Each row of a before or after table is a point. The points were changed in one or more steps. Then noise was added and the rows were shuffled. The steps act on columns, c1 being the first. Name the steps. A step turns or swaps two columns, mirrors them in a line or flattens them onto one, adds a multiple of one to another, or multiplies or shifts one. Angles are multiples of 10 degrees, from the lower column toward the higher: turns from -170 to 170, lines from 10 to 170 but not 90. Use the fewest steps. Two steps may share a column if one is a turn and the other turns, adds or multiplies; they go together, in the order done. Otherwise the lowest column goes first.

Before (10 x 3)
[[-0.30  0.19 -0.33]
 [ 0.14  0.20 -0.02]
 [-0.12  0.88  0.48]
 [-0.34  0.09  0.07]
 [ 0.04  0.66 -0.52]
 [-0.20 -0.27 -0.34]
 [-0.06 -0.25  0.38]
 [ 0.03 -0.13 -0.22]
 [ 0.24  0.01 -0.23]
 [-0.07 -0.19  0.04]]
After (10 x 3)
[[ 0.06 -0.24 -0.11]
 [ 0.31 -0.01  0.16]
 [ 0.08 -0.51  0.70]
 [-0.34  0.50  0.90]
 [-0.70 -0.32  0.22]
 [-0.48 -0.39 -0.22]
 [-0.80  0.08  0.12]
 [-0.15  0.00 -0.18]
 [ 0.60 -0.22  0.02]
 [-0.21  0.38 -0.25]]
Steps: multiply c1 by 2.5; swap c2 and c3

Before (9 x 4)
[[-0.12  0.29 -0.71  0.33]
 [ 0.47 -0.22 -0.23  0.45]
 [-0.11 -0.12 -0.05 -0.74]
 [ 0.54 -0.12 -0.45  0.26]
 [ 0.21  0.31  0.25 -0.53]
 [ 0.03 -0.17  0.22  0.14]
 [-0.88  0.12  0.19 -0.17]
 [-0.07  0.33  0.12 -0.40]
 [ 0.55 -0.30  0.09  0.12]]
After (9 x 4)
[[ 0.74  0.47  0.21  0.35]
 [-0.62 -0.10  0.09 -0.31]
 [-0.51 -0.12 -0.22  0.10]
 [ 0.00  0.16 -0.04 -0.74]
 [ 0.05 -0.36  0.24 -0.51]
 [ 0.28 -0.16 -0.75  0.52]
 [ 0.29 -0.21  0.13 -0.23]
 [-0.49 -0.25 -0.45 -0.08]
 [-0.16  0.12  0.24  0.04]]
Steps: turn c1 and c2 by -140 degrees; add 0.7 times c1 to c4

Before (12 x 6)
[[ 0.28  0.07 -0.10 -0.31 -0.64 -0.56]
 [ 0.18  0.14  0.25 -0.31 -0.07 -0.44]
 [ 0.79  0.28 -0.12  0.21  0.08  0.41]
 [ 0.80 -0.01 -0.30 -0.54  0.01 -0.32]
 [-0.17 -0.66 -0.41  0.29 -0.57 -0.47]
 [ 0.78  0.09  0.39 -0.45  0.31 -0.52]
 [ 0.10  0.29 -0.41 -0.30  0.01  0.35]
 [ 0.04 -0.12 -0.05  0.09 -0.10  0.41]
 [ 0.04 -0.17  0.55 -0.04 -0.07  0.39]
 [ 0.00 -0.69 -0.19  0.28 -0.63  0.36]
 [ 0.50  0.02 -0.10 -0.06  0.29  0.39]
 [-0.06 -0.39  0.24  0.51  0.38  0.56]]
After (12 x 6)
[[-0.03 -0.28  0.21 -0.14 -0.73 -0.39]
 [ 0.38  0.07 -0.22  0.27  0.60  0.26]
 [ 0.16  0.04 -0.22  0.15 -0.02  0.35]
 [ 0.64  0.05 -0.19  0.48 -0.52  0.30]
 [-0.06 -0.17  0.31 -0.25 -0.16 -0.52]
 [ 0.02 -0.79  0.38 -0.54  0.09 -0.56]
 [ 0.60  0.27  0.13  0.45 -0.42 -0.17]
 [-0.21 -0.13 -0.27 -0.25 -0.11  0.49]
 [ 0.21 -0.86  0.08 -0.46 -0.11 -0.08]
 [ 0.03 -0.51 -0.20 -0.19  0.24  0.37]
 [ 0.24  0.02 -0.08 -0.11 -0.04  0.08]
 [-0.20 -0.85 -0.26  0.16  0.14  0.39]]
Steps: mirror c1 and c2 in the line at 140 degrees; flatten c3 and c6 onto the line at 120 degrees; turn c4 and c5 by 20 degrees

Before (10 x 8)
[[-0.28 -0.43 -0.33  0.06  0.05 -0.04  0.11  0.14]
 [-0.19  0.40 -0.09 -0.31 -0.60  0.13 -0.06  0.78]
 [-0.39  0.26  0.09  0.11  0.29  0.27 -0.03  0.25]
 [-0.24 -0.30 -0.46  0.45  0.05 -0.26  0.10 -0.05]
 [ 0.50 -0.25  0.27  0.17 -0.36 -0.12  0.44 -0.33]
 [-0.15  0.48 -0.62 -0.46  0.12  0.05  0.08  0.54]
 [ 0.65 -0.75  0.65 -0.01 -0.37 -0.53  0.00  0.10]
 [-0.31 -0.33 -0.13  0.68  0.28 -0.35  0.61  0.22]
 [-0.69 -0.20 -0.17  0.22  0.10 -0.43  0.62 -0.14]
 [-0.26  0.61 -0.12  0.01 -0.17 -0.46 -0.16  0.30]]
After (10 x 8)
[[ 0.42  0.29  0.24 -0.22 -0.20 -0.08  0.05  0.02]
 [ 0.34 -0.03 -0.43 -0.32 -0.63  0.29  0.01 -0.06]
 [ 0.24  0.01 -0.53  0.00  0.27 -0.18  0.10  0.46]
 [-0.67 -0.50  0.00 -0.09  0.67  0.65 -0.56  0.02]
 [ 0.34  0.26 -0.36 -0.36  0.34 -0.31 -0.51  0.65]
 [ 0.28  0.06 -0.26 -0.13  0.45 -0.24  0.02  0.06]
 [ 0.72  0.04 -0.48  0.10  0.24 -0.22 -0.54  0.25]
 [ 0.17 -0.57  0.03 -0.71 -0.60 -0.07  0.17 -0.45]
 [-0.56 -0.38  0.06  0.26  0.14 -0.10 -0.50  0.21]
 [ 0.07  0.22 -0.42 -0.46 -0.45 -0.44  0.32 -0.52]]
Steps: multiply c1 by -1; turn c2 and c5 by -80 degrees; turn c3 and c6 by -50 degrees; turn c6 and c7 by 140 degrees; turn c4 and c8 by 100 degrees

Before (13 x 11)
[[-0.08 -0.25 -0.20 -0.03  0.13 -0.20  0.23  0.00 -0.05 -0.17 -0.36]
 [ 0.26  0.09  0.94 -0.42  0.27 -0.15  0.20 -0.39  0.37 -0.29  0.50]
 [-0.03 -0.20  0.03 -0.19 -0.78 -0.07  0.32 -0.16  0.16  0.24  0.20]
 [-0.02 -0.22  0.00  0.06  0.11 -0.20  0.00 -0.38 -0.05  0.17  0.39]
 [ 0.27 -0.14  0.43 -0.70 -0.63  0.31 -0.33 -0.24  0.27 -0.34  0.50]
 [-0.25 -0.13 -0.11 -0.07 -0.08 -0.21  0.26 -0.30  0.45  0.43  0.32]
 [ 0.00 -0.27 -0.25  0.05  0.17  0.74  0.36  0.03  0.35 -0.03  0.41]
 [-0.24  0.08 -0.31 -0.09  0.03 -0.35  0.15 -0.05  0.46 -0.13  0.22]
 [-0.03  0.20  0.17  0.03  0.20  0.35 -0.63  0.43 -0.10 -0.09 -1.27]
 [-0.24 -0.17  0.03 -0.52 -0.02  0.35  0.12  0.21 -0.13  0.31  0.24]
 [ 0.34  0.48 -0.02  0.21  0.23 -0.07  0.05  0.57 -0.04  0.24  0.11]
 [-0.15  0.78 -0.35 -0.37 -0.87 -0.01  0.35 -0.38 -0.10  0.32  0.42]
 [ 0.73  0.40 -0.37 -0.14  0.28 -0.24  0.21  0.07  0.26  0.37  0.07]]
After (13 x 11)
[[-0.39  0.40  0.18  0.83  0.35 -0.36  0.37 -0.12 -0.53  0.02  0.66]
 [-0.06  0.12 -0.21 -0.15  0.32  0.13 -0.33  0.18  0.21  0.05  0.64]
 [ 0.45  0.25 -0.13  0.01  0.46 -0.75 -0.30 -0.14 -0.04 -0.03  0.52]
 [ 0.13  0.46  0.04 -0.03 -0.01 -0.80  0.02 -0.18  0.07  0.01  0.62]
 [-0.06  0.03 -0.38 -0.09  0.49 -0.93 -0.27 -0.07  0.16 -0.12  0.32]
 [ 0.30 -0.40 -0.43  0.21  0.03 -0.59 -0.33 -0.86 -0.82  0.09  0.71]
 [ 0.17 -0.77  0.07 -0.23 -0.13 -0.64  0.16  0.10  0.18  0.45  0.23]
 [ 0.23  0.31 -0.07  0.15  0.24 -0.77 -0.29  0.00 -0.64  0.23  0.28]
 [ 0.07 -0.34 -0.39  0.02  0.19 -0.85  0.04 -0.24  0.32  0.91  0.22]
 [-0.08 -0.46  0.17  0.06 -0.07 -0.27  0.54  0.18  0.27 -0.34 -2.00]
 [-0.40  0.15  0.75  0.76  0.22 -0.73 -0.12 -0.38  0.37  0.25  0.83]
 [-0.14  0.15 -0.23 -0.04 -0.04 -0.79 -0.27  0.14  0.15 -0.06 -0.55]
 [ 0.37 -0.01 -0.12  0.44 -0.12 -0.24 -0.14  0.23 -0.05 -0.07  0.42]]
Steps: turn c1 and c10 by -110 degrees; turn c7 and c10 by 160 degrees; mirror c2 and c8 in the line at 110 degrees; mirror c3 and c4 in the line at 10 degrees; mirror c5 and c9 in the line at 50 degrees; shift c6 by -0.60; multiply c11 by 1.6

Before (9 x 12)
[[-0.19  0.44 -0.13  0.47  0.61  0.37 -0.62  0.37 -0.32  0.01  0.01  0.00]
 [-0.12  0.25 -0.47  0.10 -0.41 -0.18  0.39 -0.08 -0.34 -0.26  0.04  0.24]
 [ 0.61  0.13  0.24  0.04 -0.03  0.06 -0.27 -0.22 -0.50 -0.69  0.29 -0.32]
 [ 0.42 -0.35 -0.50 -0.07 -0.14 -0.50 -0.29  0.39  0.34  0.23  0.10 -0.11]
 [-0.07  0.39 -0.23 -0.08  0.02  0.44 -0.25  0.12 -0.17  0.50  0.11 -0.22]
 [-0.34  0.11  0.09  0.18  0.31  0.18  0.13 -0.04 -0.18 -0.68 -0.04  0.36]
 [ 1.08 -0.43 -0.39  0.30  0.04  0.23 -0.28 -0.04  0.11 -0.34  0.42 -0.20]
 [ 0.21  0.58 -0.11  0.48 -0.29  0.54 -0.15 -0.32 -0.01 -0.59  0.82  0.19]
 [-0.06  0.22 -0.57  0.19  0.04 -0.30 -0.24 -0.24  0.09  0.55  0.45  0.02]]
After (9 x 12)
[[ 0.65  0.06  0.20 -0.16 -0.15  0.49 -0.30 -0.12 -0.47  0.70 -0.56 -0.33]
 [-0.08  0.39 -0.26  0.01  0.12  0.87 -0.23 -0.19 -0.13 -0.58 -0.22 -0.11]
 [-0.34  0.10  0.08 -0.17 -0.23  0.58  0.15  0.08 -0.17  0.65  0.17  0.47]
 [ 0.23  0.50 -0.05 -0.78 -0.08  0.95 -0.14  0.42 -0.04  0.57 -1.23 -0.16]
 [-0.24  0.46 -0.12 -0.38 -0.02  0.78 -0.65 -0.57 -0.34 -0.02  0.30  0.44]
 [-0.08  0.22 -0.51 -0.30 -0.23  0.13 -0.23  0.02  0.11 -0.56 -0.66 -0.05]
 [-0.13  0.30 -0.45 -0.10  0.14  0.22  0.45  0.44 -0.35  0.21  0.00 -0.08]
 [ 1.11 -0.49 -0.37 -0.36 -0.07  0.61 -0.31 -0.06  0.04  0.36 -0.57 -0.11]
 [ 0.41 -0.32 -0.54 -0.01  0.43 -0.10 -0.32 -0.15  0.31 -0.28 -0.24 -0.04]]
Steps: turn c4 and c11 by 160 degrees; multiply c11 by 2; turn c5 and c8 by -120 degrees; turn c8 and c12 by -40 degrees; shift c6 by 0.40; multiply c10 by -1

Before (10 x 14)
[[-0.03 -0.01 -0.37 -0.06  0.15  0.24 -0.54 -0.40  0.06  0.23  0.08  0.51
  -0.10  0.56]
 [-0.50  0.01 -0.20 -0.75 -0.13  0.08  0.01 -0.17 -0.29 -0.19 -0.59  0.21
   0.39 -0.08]
 [ 0.22  0.76  0.12 -0.33  0.06  0.17 -0.18  0.93 -0.13  0.22 -0.25 -0.12
  -0.14 -0.38]
 [ 0.43  0.38 -0.18 -0.45 -0.05  0.30  0.14 -0.35  0.14 -0.22 -0.44  0.82
  -0.58  0.39]
 [ 0.00  0.28  0.41  0.21 -0.41  0.30  0.53 -0.69 -0.36  0.09  0.59  0.29
  -0.43 -0.11]
 [ 0.54  0.71  0.32 -0.33 -0.36  0.40  0.23 -0.27  0.80 -0.16  0.26  0.43
  -0.22  0.10]
 [-0.03 -0.13 -0.54 -0.53  0.15  0.27  0.45 -0.02  0.25  0.12 -0.24 -0.24
   0.33 -0.25]
 [-0.26  0.33 -0.23 -0.19 -0.20 -1.20 -0.24 -0.44  0.25 -0.68 -0.08 -0.26
   0.27 -0.06]
 [-0.22 -0.16 -0.04 -0.14 -0.30  0.27  0.91 -0.15 -0.11  0.10 -0.61 -0.28
   0.30  0.27]
 [-0.03 -0.03 -0.04  0.46  0.54  0.29  0.18  0.15 -0.07  0.00  0.17  0.14
   0.21 -0.24]]
After (10 x 14)
[[-0.55 -0.13 -0.23  0.70 -0.17  0.02  0.00 -0.30 -0.37 -0.38 -0.05 -0.09
   0.30 -0.11]
 [ 0.04 -0.34  0.23  0.32 -0.40  0.31  0.71  0.68 -0.22  0.16  0.00  0.08
  -0.20 -0.13]
 [ 0.02  0.21 -0.63  0.61  0.03  0.21  0.22 -0.32  0.16 -0.03  0.05 -0.03
   0.29 -0.25]
 [-0.08 -0.14 -0.14 -0.32  0.48  0.23  0.19  0.17 -0.05  0.04  0.03 -0.09
  -0.07 -0.30]
 [-0.25  0.27 -0.41  0.04 -0.24  0.24  0.87 -0.07 -0.22 -0.07 -0.12  0.09
   0.46  0.30]
 [-0.23 -0.44 -0.21 -0.12  0.13  0.15 -0.62  0.29  0.10  0.23  0.06 -0.35
  -0.04  0.60]
 [ 0.62 -0.39  0.26  0.01  0.01  0.16 -0.09 -0.92 -0.19  0.21 -0.07  0.61
  -0.09 -0.34]
 [ 0.16 -0.91 -0.20  0.32 -0.03  0.30  0.16 -0.10  0.07 -0.02 -0.04 -0.20
  -0.62  0.40]
 [ 0.07  0.01 -0.18  0.53 -0.24 -1.24 -0.33  0.17  0.17 -0.77  0.10  0.38
   0.16 -0.09]
 [ 0.70 -0.79  0.17  0.43 -0.39  0.46  0.36  0.01  0.88 -0.16  0.13  0.32
  -0.09  0.09]]
Steps: turn c2 and c12 by 130 degrees; add 0.7 times c12 to c1; turn c3 and c7 by 20 degrees; turn c4 and c8 by 140 degrees; add -0.7 times c14 to c4; add -0.5 times c5 to c13; turn c10 and c13 by 20 degrees; flatten c9 and c11 onto the line at 10 degrees
